Rows are points. Each copy is the shape, with its points in the same order, stretched, turned, moved and blurred by noise. Some copies are also mirrored. Which?

Shape:
[[-12 -16   3]
 [ 33  -6   3]
 [ 33  19  17]
 [-59  -3   1]
 [  9  26 -20]
 [-20 -11  -9]
 [ 18  35 -12]]
Copy 1 (7 x 3):
[[  5 -17  20]
 [ 49  -7 -11]
 [ 39  20 -21]
 [-50  -9  35]
 [  1  -5 -34]
 [-10 -24  14]
 [  8   5 -40]]
Copy 1 is: only turned
Copy 2 (7 x 3):
[[-12  18  -5]
 [ 25   4   3]
 [ 27   6  30]
 [-56  15  -3]
 [ -4 -26  11]
 [-23   4 -11]
 [  5 -26  25]]
Copy 2 is: mirrored
Copy 3:
[[ 19  -2  -4]
 [ 39  34  25]
 [ 14  45  32]
 [-15 -17 -30]
 [ 16  45 -16]
 [ 12   4 -18]
 [ 15  60  -5]]
Copy 3 is: only turned
Copy 4, 7 rows:
[[ 17 -10   4]
 [-25  -1  16]
 [-26  27   2]
 [ 49   1 -25]
 [-17   6 -28]
 [ 17 -15 -15]
 [-29  13 -25]]
Copy 4 is: mirrored

Shape (7 x 4):
[[  8 -30  32  12]
 [ 16   6   5  -9]
 [-45   9 -15   1]
 [  2  38 -15  12]
 [-35 -36  20  24]
 [ 34  -7  26  19]
 [  3 -17  -9   7]]
Copy 1:
[[ 14  -5  60  13]
 [  7   5  19  -7]
 [-26  12   3  38]
 [ 12  29 -12   3]
 [ -5   3  53  52]
 [ 30  10  43  -1]
 [ 12 -10  19  21]]
Copy 1 is: only turned
Copy 2, 7 rows:
[[-19 -36  29  -9]
 [-25   3  -7   0]
 [ 33  26  10   8]
 [-17  37  -9  39]
 [ 27 -30  41  -8]
 [-45 -27   9  15]
 [  0 -18  -4   9]]
Copy 2 is: mirrored
Copy 3 (7 x 4):
[[ 12 -24  41  -7]
 [ 20  24   8  -6]
 [-49  11 -16  22]
 [ 11  31 -23  32]
 [-35 -41  25   9]
 [ 48 -11  26   1]
 [  2  -7  -6 -12]]
Copy 3 is: only turned
Copy 4:
[[ 25 -22  23   4]
 [ 20  18   6  -8]
 [-38  14   6  23]
 [  7  45   3  24]
 [-12 -35  22  30]
 [ 48  -3  18   9]
 [  4   2 -11  12]]
Copy 4 is: only turned

Shape, 11 rows:
[[ -5   2  -8   0 -11  12   6  37]
 [  3  10 -58  13  14  10  -4   5]
 [-19   3  10   9   9 -29   0  -7]
 [ 12  -3  -4 -12  -3   8  -7 -12]
 [ 14  -5 -10  -2  50 -18   9  -9]
 [ -9   8 -48  -6   1   3  14  -1]
 [ 11  -4  10   7  -7 -31   3  11]
 [-10 -12  -7  -8 -13  10  19 -13]
 [ 16   5   3  -1  -1   6  16   6]
 [ 14  14   7  -3  -2   3   3 -11]
 [ 11  -6   1  10 -11   9  12  -4]]
Copy 1, 11 rows:
[[  9   9  12   2  -1  -3 -20  39]
 [ 37  35 -14  12  -9  36  14  18]
 [-18  24  21  17  -6 -11  11 -11]
 [ -2  -4  13 -15 -14  11  -4 -10]
 [  2  29  26  -7  20  16  43 -18]
 [ 17  30 -17  -1 -22  17  17  24]
 [  5   9  37   7 -10 -24   8  -3]
 [-13  -8  -9  -9 -15  -4   5  12]
 [  8   4  12 -15   2  -9  -3   4]
 [  2   6   9 -16  -4  -7  -9 -15]
 [  6 -11   0  -5  -4 -11   0   2]]
Copy 1 is: mirrored
Copy 2:
[[-12  -5 -19 -21 -11  -4   3  23]
 [-12  28 -51   2  12 -16 -13 -21]
 [-18   2  39  -4  19  -5 -12   4]
 [ 20   1   5 -12 -12  -6  -9 -19]
 [ 26  29  14 -11  36  -6  -3  -4]
 [-13  14 -30 -10  12 -33   2 -25]
 [  1  10  34   8  -9 -12 -10  19]
 [  8 -16   1  -5  -4 -15  12 -22]
 [ 13  13   5 -12 -15   3   9   2]
 [ 11  10  18 -14 -13   3  -1 -14]
 [  6  -2   5   8 -16   3   8  -8]]
Copy 2 is: only turned
Copy 3:
[[ 20  11 -14 -26 -12   6  -8  27]
 [ 21  -8 -60  11   7  13 -12  11]
 [-29  29  -3  12   8 -17   3   6]
 [ 11 -10   2  -1   1  -1  -6 -14]
 [-12 -10 -24  11  41 -33  16  10]
 [  3  -1 -51  -7  -5   7  -8 -10]
 [ -4  13   2  10 -16 -32   2  18]
 [-11 -11  -8 -17 -12  10   5 -13]
 [ 14   1  -4  -8  -2 -11  16   1]
 [ 13   6   3   5   5  -8   9 -17]
 [  6  -9   3  -2 -13   5  15   2]]
Copy 3 is: only turned

Shape:
[[ -5  15   2   7 -39 -38  20  27 -29]
 [ 25  10   2   3 -16 -19  55 -26  -6]
 [-35  30 -32  15  15 -27  -3   5  14]
 [  6   2  17 -24 -19 -15  28 -22 -21]
 [-13 -11  -4   3 -20  31  10 -24 -10]
 [ 18 -24 -14  -8 -11 -34   3   7 -22]
 [ 21  47  12 -28  -6 -20  21 -13 -34]
 [-31  19  -9  40  26   1 -25  26  28]
 [-19   3  -6  -5  18  27  12  12  17]
 [-11  -6 -33  -3 -18   7   9  24  20]
 [-15  28 -55  34   3  -7 -30  45   9]
 [-30  -9 -34  18  16   9  15  31 -16]
 [-20  28 -39  27   6 -18 -12  10  -7]
 [ 33  21  25  -2  -4   2  32 -23 -26]]
Copy 1 (14 x 9):
[[ 25  19 -16   4 -17 -23  38  21  17]
 [ 29  -6  13  28  -9 -17  39 -30  17]
 [-21  46 -11  38   2 -10  -1  -4 -21]
 [ 23  -6  14   2   9 -11  19  -7  32]
 [ -6 -17 -21  17   1  21  -4 -12  22]
 [ 19  -8   2  -3  -9 -39  -4  11  -5]
 [ 40  30  22 -14   8   3  19 -17  16]
 [-25  30  -2  50 -23  20  -7  23 -28]
 [-30  -4   2  19   4  16  15  -1 -17]
 [-26  -5 -22   6 -24 -11  16  -3 -14]
 [-16  38 -28  20 -31  -4  -8  10 -50]
 [-15  -8 -33  21  12   1  16  16 -30]
 [  3  38 -22  25 -11 -10  -7   0 -30]
 [ 45  -5  22  12   1  17  24 -13  17]]
Copy 1 is: mirrored
Copy 2, 14 rows:
[[  6  13  10 -32 -34 -36  19  40 -49]
 [-16 -23 -19 -15 -60  12  31  20 -41]
 [-32   3 -33   4  17 -29 -24  35 -12]
 [-17  -8  13 -33 -46  19  14   9 -37]
 [-31   2  13   4 -27  -6  20 -24  -8]
 [ 23 -32  10 -26 -16 -18  13   1 -43]
 [  4  13 -19 -31 -28  35   7  19 -54]
 [ -7   4  -5  33  31 -34 -18  35  30]
 [-29  -9   0  -4  10   3  24   8  24]
 [ -8 -10 -14 -27   3 -44  22  -3   7]
 [ 11  12 -38  11  43 -59  -7  27  -1]
 [-31 -10   1  -2  33 -40  27  23 -15]
 [-16   6 -34  14  20 -35 -15  22 -24]
 [  0  -4  -1   1 -44  39  31  11 -36]]
Copy 2 is: mirrored
